Each row of a before or after table is a point. One or more steps were done to the points. Then noise was added and the rows were shuffled. The steps act on columns, c1 being the first. What was done? A step turns or swaps two columns, mirrors them in a line or flattens them onto one, adds a multiple of one to another, or multiplies or shifts one. Angles are multiples of 10 degrees, from the lower column toward the higher: turns from -170 to 170, lines from 10 to 170 but not 90. Use the fewest steps. Two steps may share a column if one is a turn and the other turns, adds or multiplies; they go together, in the order done. Otherwise the lowest column goes first.
In the rows, 128 means zero.

Before, 9 rows:
[[149 162 127]
 [ 98 146 137]
 [140 165 115]
 [165 131 129]
 [ 99 111 163]
 [107 175 124]
 [107 111 116]
 [119 117 117]
 [130 137 144]]
After (9 x 3):
[[105 171 138]
 [105 246 125]
 [164 135 128]
 [111  99 118]
 [124  87 164]
 [131 221 115]
 [ 99  86 117]
 [149 213 127]
 [141 149 144]]
Steps: add 0.7 times c3 to c1; multiply c2 by 2.5

Before, 10 rows:
[[124 144 153 170 133 128]
 [167 125 162 126 132 166]
 [105  94  99 160 155 123]
 [ 97 120 196 192 137 163]
 [109  89  97 114 132 136]
 [100  88  93 145 143 171]
 [132 232  94 136 142 132]
 [ 95  78 147 101 130 134]
 [151 197 166 115 184 132]
 [109 113  94 116 138 168]]
After:
[[ 95 139 111 112 168 136]
 [161 129 167 126 165 131]
 [ 93  33 132 170 134 142]
 [ 92 171 102 130 173 144]
 [ 96 159 109 101 135 132]
 [152 126 124 172 129 132]
 [147 167  95  85 134 131]
 [165  57 151 141 132 185]
 [ 99 173 104 147 124 155]
 [196 157  97 187 164 136]]
Steps: swap c1 and c3; mirror c2 and c4 in the line at 80 degrees; swap c5 and c6

Before, 14 rows:
[[ 59 185 136 112 186 115 160 174 167]
 [124  83 112 167 175 167  89 180 103]
 [ 63  97 149 151 124 160 154  84  74]
 [104  76 111 145 158 135 128 136 142]
 [167 123 155 175 165 114 157 176 111]
 [111 115 178 131 105 143 145 124  96]
 [140 136 145 123 166 126 171  70 135]
 [ 89 100 107  79 105  91  79 130 124]
 [156 101  86  88 123 161 153 112 110]
 [ 61 168 169 138 178 186  95  86 137]
 [ 98 105 135 129 125 124  89 141 168]
 [103 103 115  78  98 104  89 149 100]
 [145 172 154  87 133 167  65 125 159]
 [ 96 127  79 183 151  92 138 115 158]]
After (14 x 9):
[[ 99 114 157  83  97 122  84 143 118]
 [111  90 104 128 111 126 132 108  90]
 [ 96 167 146 185 148 131 149 157 151]
 [144 139 109  86 140 133  81  83 181]
 [ 87 128 145  80 100 121  78 158 141]
 [ 99 102 136 129 121 126 105 141 179]
 [ 60 143  71 143 188 144 103  92 148]
 [ 58 144 163 116 178 134 169  66 153]
 [167  88 155 178 159 138 149 102 103]
 [123  95 179 163 184 138  83 150 118]
 [ 66 110  81 150 130 128 133 156  70]
 [143 144  67 126 164 129 170 134 117]
 [156 145 137  88 131 129 143 174 102]
 [105 106 142 138 156 131 133 169 145]]
Steps: turn c3 and c8 by -120 degrees; turn c2 and c8 by -50 degrees; flatten c5 and c6 onto the line at 10 degrees; turn c7 and c9 by -20 degrees

Before (9 x 12):
[[136 136  93 130 108  93 124 132 145 152 145 120]
 [128 128 111 144 121 102 153  84 141 148 124 116]
 [132 159 133 102 105 161 154 114 132 154 147  93]
 [159 150 122 100 120 112 160 106 111 157 140 144]
 [165 135 120 121  99 107 112  89 144 157 113 142]
 [128 147 144  88 177 148 122 112 125 124 123 107]
 [151 114 164  98 125 108 146 133 142 142 135 111]
 [157 168 121 240 147 147 132 113 131 114 144 113]
 [144 131  98 245 112 146 133 114 113 163 117 167]]
After:
[[131 157 151 128 105 161 152 113 129 130 145  95]
 [157 169  18 141 144 149 130 110 129 129 144 112]
 [151 117 162 158 126 107 144 133 141 131 137 114]
 [166 132 130 114 102 110 113  87 143 129 117 142]
 [126 127 108 114 118  97 154  84 139 128 127 116]
 [123 147 169 138 177 144 124 111 124 126 119 109]
 [138 139 123  96 110  92 127 132 142 128 144 118]
 [144 131   7 121 114 146 134 111 118 125 118 169]
 [158 151 154 116 124 115 161 106 111 129 140 144]]
Steps: turn c3 and c4 by 80 degrees; multiply c10 by 0
